Each row is a point. A path goes straight from each point to the next, and from the last back to the first. The post is the endless flat space through its rows: a point in 2 columns, a line in 3, a plane in 4, and so on, so that a path can go around it. Count how often the path circles the post. Going back the other way cancels.
In the rows, 128 means zero.

Post (1 x 2)
[[133 117]]
Path (15 x 2)
[[169 104]
 [169 133]
 [193 105]
 [143 101]
 [126  97]
 [ 74 120]
 [114 144]
 [158 140]
 [168 112]
 [159 106]
 [150 122]
 [130 138]
 [ 84 150]
 [ 95 104]
 [132  70]]
Times around: 0

Post (7 x 8)
[[129 120 113 105 104 145  79 100]
 [123 129 123 139  97 131 120 146]
 [102 166 135 111 165 138 188  92]
 [136 123 155 112  96 107  64 140]
 [176 145  78 127 130 123 100 125]
 [123 200 149 154 156 156 213  67]
 [ 70 112 189 166 143 125 116 122]]
Path (20 x 8)
[[115 112 116 103 123 159 154  91]
 [150 152 129 118 136 188 160 109]
 [107 185 183 146 137 165 120  88]
 [ 99 147  84 145 136 107 131 180]
 [103 141 164 119 120 109  92  76]
 [134 121 148 149 150  81 122  70]
 [161  96 101 118 111 150  96 111]
 [146 119 165 136 104 131  99 151]
 [150 138 163 141  86 103 137 145]
 [104 136 135 123 142 104 145 121]
 [104 169  88 127 106 125 141  93]
 [ 98 171 148 179 113 166 125  89]
 [ 75 149 123 174 120 133 114  82]
 [ 85 179 134  90  95 150 137 163]
 [150 156 171 111 116 147  88 159]
 [115 128 176 125 129 136 162 137]
 [153 114 123 144 110 103 146 125]
 [ 57  89 136 150 126 121 105  72]
 [101 157 126 189 114 102 128 127]
 [ 94 105 120 158 177  92 151 152]]
Times around: 0

Post (11 x 12)
[[140 113 122 127 131 108 172 107 144 157 114 116]
 [118  91 119 147 109 139 128 155 105 173 137  96]
 [143 140  87 144  68 115 124 103  53 131 133 139]
 [146 137 125 122  65 142 128 109  88 156 136  82]
 [ 58 192  81 127 160 183  45  77 174  52 141 194]
 [ 96 136 126 135 154 111 102 109 105 120 130  95]
 [119  98 130 160  71 106 102 116 129 125 120 102]
 [ 97 150 172 132 130 142 164 114 127 119  90 119]
 [159  90 167 123 136 127 127 104 128 168  99 117]
 [120 130 175 153 107 106 160 122 119 168 146 109]
 [189 139 131 119 136 109 146 147 154 134 112 122]]
Path (20 x 12)
[[121 192 119 123 114 130  88  94  88 123 145  84]
 [161 134 107 113 202 116 119 181 125 190 166 134]
 [165 102 108 120 150  66 161 172 103 154 122 130]
 [121 109  99 114 143 134 142 109  65 154 125  94]
 [142 100 161 145 121 192  85 101 127 112 120 110]
 [139 156 167 187  61 129  89  80 139 105 137 106]
 [128 119  90 158 108  99 143  94 141 130 135 105]
 [109 132 130 165  97 153 175 135 142 127 154 110]
 [111 115  85 101  88 151  96  53 102 104 161  96]
 [133 115 104  88 120 118 146  95 121 183 130 113]
 [125 119 110  87 110 149 114  86 162 141  74 156]
 [123 113 115  94 124 111 147  80 106 116  82 129]
 [146 112 129 112 140  90 177  91 187 131 157  61]
 [100 113 188 149 129 190 122 109 102 139 104 123]
 [150 143 161 123 143 120 145 106 157 144  96  92]
 [133 145 154 100 182 132 177 140 167 144  71 113]
 [ 69 103 114 132 139 111 127 119 137 118  98 111]
 [109 123  98  97 168 152 126 115  79 114 130 142]
 [148  93 138 132 121 192  87 130 119 138 158 114]
 [137 183 164 138  91 125 118 102 126 107 143  62]]
Times around: 2

Post (17 x 18)
[[ 96 119 135 122  90 132  73  82  79  91 154 125 126 115  97 113 149  58]
 [147 108 143 131 107  95 156 186 121 139 127 109 169  98 101 143 115 173]
 [ 96 114 186 114 111 112 137  82  98 107 151 116 106 146 120 150 136  75]
 [102 136  90 123  91 152 113  96 159 155 156 187 122 139 134 122 122  85]
 [126  87 110 104 126  80 153 155 109 122  92 117 161 115 108 129  99 131]
 [139 114 130 126 102  98 143 180 106 174  97  98 130 116  74 101  74 172]
 [115 175 140 128 108 129 124 112 162 119 115 161 110  90 172 115 102 110]
 [132  93 116 117  99 106 136 169 171 145 113  69 137 111  96 132  88 141]
 [147  91 149 115  89 143 155 148 116 104 128  99 160 119  90 111  78 158]
 [100 150 172  89 138 162  82  90 103 122 123 132 140 149 108 132 134  79]
 [110 131  80 155 120 156  98 122 116 153 131 134 121 119 180 132  89 132]
 [112 116 136 159 134 154 124 125 145 157 100 149 122 125 168  95 137  84]
 [141 121 145 119 110  77 151 151 122 154 132  83 181 129 106  99  71 130]
 [ 61 156 118 169 119 132 108 106 147 129 101 141 135 155 149 118 127 137]
 [130 159 112 149 113 148  99 128 151 107 143 162  89 171 164 130 118  40]
 [145 129 112 179 152 133 105 100 176 129 136 177 116 124 159 118 101 109]
 [140 107 111 102 129  94 154 161 127 139 134  79 139 127 115  70 118 169]]
Path (16 x 18)
[[ 82 149 111 149 126 136  83 108  90 148  93 150 137 119  76 181 102 128]
 [105  92 132 127 137 141 146 155 201 126 133  93 154 136 106 186 115 148]
 [104  98 134 118 102 108  93 121 129 140 178 120 123 147 141 183  87  98]
 [140 146 213  82 123 189 129 132 135  90  66 162 179 154 152 114  93 138]
 [ 99 167 150 115  50 138 172 127 120 146  87 127 111 103 155  98 114 119]
 [157 108 158 124 133 153 115 127 148 122 121 136 139 149 193  90 127  80]
 [ 73  99 148 111 118 175  95 105 143 150 113 106 173 148 144  70  91  86]
 [105 128 127 113 147 118 158 169 153 140 131 139 142 139 151 172 118 122]
 [151 151 125 134 132  95 148 141 133 122 136 118 133 101 196 102  47 100]
 [112 146 143 152 123 173 123 133 136  71  61 159 127 161 168 122  63 122]
 [ 70  96 163 114 110  95 130 125 125 141 126 151 162 147  40 149 132  96]
 [153 103  89 156 104 132 122 158 162 185 184 152 129 130 100 142  39  96]
 [141 151 137 100 128 113 108 155 117 117 141 169 119 153 131 150 131  50]
 [195  90  91 142  85 107 124 177 198  86 159 135 123 154  94 107 109  91]
 [134 129 128 104 126  78 140 108 188  88 122 161 118 116 148 151 123 143]
 [159  89  95  71  94 134 139 142 162 169 105 129  95  92 107  52 104  85]]
Times around: 1

Post (17 x 18)
[[156 173 142 103 148 179 151 107 162  88 126 114 135  78 148 129 136 137]
 [105 162 133 102 112 131 131 122 101 160 145 129 146 147  94 133 133  87]
 [124 174 133  80 123 153 110 156 162 131  80 120 121  93 127 110 177  99]
 [117 142 132  72 111 154 148 109 154 128 112 106 135 126 171 123 128  74]
 [109  68  97 198 137  63 160 137 120 118 189  99 142 132 121  95 104 175]
 [156  73 100 159 121 119 139 138 160 105 202 114 114 151 144 124 166 174]
 [128 104 116 112 109  67 131 150 120 145 118  57 156 161  81 153 125 110]
 [132 136 112  79 101 143 136 143  84 119  89 135 112 135 105 133 116  73]
 [140 163 118  94 104 165 165 116 135 153 126 124 107  73 171 136 143 135]
 [135  66  96 159 128 117 120 120 169 133 178 140 156 128 108 113 115 167]
 [133 128 138  98 140 140 109 112 137 120 119 131 138 103 174 164 176  83]
 [133  77 125 168 112  83 182 115 151 115 158 160 138 126 109 104 161 160]
 [130  86 102 199 130  95 155 147 139 157 130 101 127 153  88 138 124  93]
 [139 122 108 136  78 123 110 112  85 144  93  80 148 143 118 125 125  92]
 [123 124 113 105 170 173 153  90 160 118 123 124  90 100 159 123 144 166]
 [127 158 117 105 100 115 121 103 160 104 115 129  94 111 137 143 130 107]
 [138 135 140 147  98  87 118 151 111 178  99 123 138 177 109 123 101 114]]
Path (22 x 18)
[[147  53  93 138 106  94 175 170  97 131 124 110  81 141 119 130 147 101]
 [ 98  89 131  96  95  96  53 136 183  86 159  91 139 138 148 114 175 154]
 [118  69 100  95 112 124 105 146 125 132 154 139 133 152 151 178 117  86]
 [125 166  91 156  92  87 139 161 139 114 165 123  92 127  97 114 117 138]
 [112  87  72 118 116 146 149 102 134  80 157  75 158 116 133  97 101  64]
 [146 114  73  97  97 165  93 146 102  94 144 124  46 140 143 164 147  36]
 [133 126 122 124 137 151  95 121 167 112  85 124 116 105 131 108 109 140]
 [120 140 127 128 105 144 190 109 131 113 126 173  88 125 152  99 154 157]
 [119 168 110 120 100  98 154 131 144  65 136  72 107 127 145 174 122 120]
 [128  98 112 148 138 154 106 107 121 172 137 154 209 158 145 143 109 114]
 [135  83 128  90 130  97 138 120 166  67 200 197 177 193 124 106 125 109]
 [125 116 133 158  94 119 179  68  47 182 112 188 113 136 125 116 126  94]
 [130  96 140 115  75 130 118  74 144  88 167 143 121 127 118 151 157  97]
 [115 100 104 127 151 144 130 153 104 112 142  94 128 114 115 106 117 188]
 [188 117 129 133  79 122 143  89 146  85 118 106 163 134 136 131 145 169]
 [153 192  98 146  95 118 158 128 170 160 122 103  99 123 179 153 134 151]
 [109 120 129 154 100  94 101 161 193 108 144 115 162 148  80 149 173  85]
 [123 124 127  91 120 169 133 128 121 144  95 143 114 117 105 163 140  93]
 [144 126 149  44  88 136  58 123 156 126 135 131 185 156 199 151 159 120]
 [173 114  82 184  85 110 137 108 102 144  91 133 109 142 136 119  87 143]
 [136 131 123 121 110 112 139  85  99 143 113 157 102 137 160 128  98  74]
 [131 117 137 118 130 126 138 151 194 131 100 139 179  70  95  81 176  82]]
Times around: 3
